Rows are points. Before rounding, the points of a table are all equally far from one centre. They may lie mostly on one side of it. Write the centre, to within rounding.

Points:
[[15,60,10],
[35,52,2],
[-16,33,54],
[-16,47,41],
[-8,57,15],
[37,16,62],
[-11,21,-22],
[14,51,-10],
[59,23,25]]
Centre: [12,13,20]

Points:
[[11,-13,26,36,7,10],
[2,-30,10,-93,19,14],
[-54,-38,-18,-26,42,-13],
[-66,-33,-12,-35,10,45],
[-28,-57,1,-31,-5,-35],
[-49,-10,6,-55,37,3],
[-48,-7,-44,16,8,11],
[-1,-70,27,-24,35,-20],
[-23,-58,-38,-39,-4,-33],
[-24,-63,-41,-47,41,-18],
[5,-60,-8,-55,-44,0],
[-30,-29,-61,16,15,-9]]
Centre: [4,-30,-15,-23,12,22]

Points:
[[-5,2,-14,1,88,12,42,20,31,-9,-21],
[-16,5,-43,43,29,-20,45,43,49,-7,-7],
[-56,32,-48,50,28,-23,22,25,35,-51,-37],
[-42,-4,-49,-13,56,-21,47,-8,-30,27,-19],
[-17,19,-58,5,51,-37,-18,19,-12,18,-15],
[-53,-5,-37,22,10,-4,38,34,13,-57,-17],
[-14,-41,-54,6,10,9,32,-13,7,-60,-20],
[-48,30,0,27,-2,-21,-12,-2,33,-11,13],
[-15,2,-38,28,33,21,40,28,12,-35,-33],
[13,18,-15,26,24,33,2,-23,30,-27,43],
[-32,-2,-73,42,48,-41,53,-11,34,4,-51],
[15,18,-56,36,-15,-29,8,-13,4,-67,0],
[-43,25,-95,26,19,-38,11,21,21,-29,-19],
[-29,-5,2,1,15,-18,5,11,32,11,0]]
Centre: [-28,5,-37,30,63,-35,27,-27,7,-37,21]

Points:
[[10,52,-6,-2,-33,6,-20,-36,39,-27,14,-60,37,-45,8,-63,-29,-1],
[-15,60,6,-6,-33,-42,9,-28,27,-46,-3,-27,2,-20,26,-74,-29,21],
[15,48,-5,3,-20,-20,17,-39,42,-46,13,-28,57,-17,36,-48,-43,48],
[22,39,3,6,-23,-9,29,-40,30,-26,1,-41,65,-20,71,-52,-23,11],
[-3,55,10,-36,-50,-30,41,-7,-27,-37,22,-56,34,-21,24,-54,-49,11],
[-15,31,16,-10,-5,10,-15,-9,38,-43,12,-65,13,-8,10,-95,-18,23],
[-15,32,-19,-20,-40,-8,12,-26,25,-35,27,-46,40,-18,15,-90,-45,17],
[-18,39,-47,6,-27,-16,-19,-29,20,-4,15,-23,29,-28,18,-67,-15,35],
[-5,21,-21,-20,-62,2,22,-20,23,-41,19,-49,17,-31,25,-66,-21,40],
[-14,49,-21,-29,0,-39,-12,-32,49,-14,4,-64,33,-33,9,-82,-18,28],
[12,27,-15,-23,-9,2,20,-26,45,-60,19,-39,34,-39,63,-64,-12,21],
[4,53,6,-35,-57,-22,22,-31,41,-51,10,-46,19,-6,32,-77,-32,3],
[13,24,-25,-6,-16,-5,23,-68,20,-21,2,-75,14,-44,24,-72,-10,30],
[3,39,-2,7,-13,-28,3,-28,32,-33,7,-62,43,-60,21,-55,-6,49],
[5,24,-6,-5,-27,-7,3,-29,11,-54,-7,8,26,-10,47,-67,-18,16],
[3,77,-40,-2,-36,-28,20,-26,-18,-57,27,-54,2,-3,23,-56,-18,0],
[-29,63,29,23,-23,0,4,-29,13,-44,3,-56,22,-45,7,-43,-24,-28],
[33,40,-37,-17,-40,-13,24,-6,26,-2,29,-46,48,-43,-5,-50,-36,5],
[-8,70,-31,-43,-16,-16,6,-47,73,-21,-7,-47,34,-32,39,-30,-18,22],
[-10,22,-17,2,-60,-17,-5,-32,37,-26,-31,-53,19,-22,19,-42,-12,2],
[-16,66,6,-15,-38,-21,13,-35,34,-41,15,-62,65,0,24,-54,-54,26],
[-1,28,-11,-2,-42,-17,26,-30,3,-38,0,-23,18,-31,12,-56,-60,10],
[-24,59,-47,-16,-27,-2,-1,-55,43,-13,40,-42,27,-22,31,-68,-37,5]]
Centre: [-7,26,12,-30,4,-16,18,-37,12,-12,39,-41,21,10,8,-10,9,2]
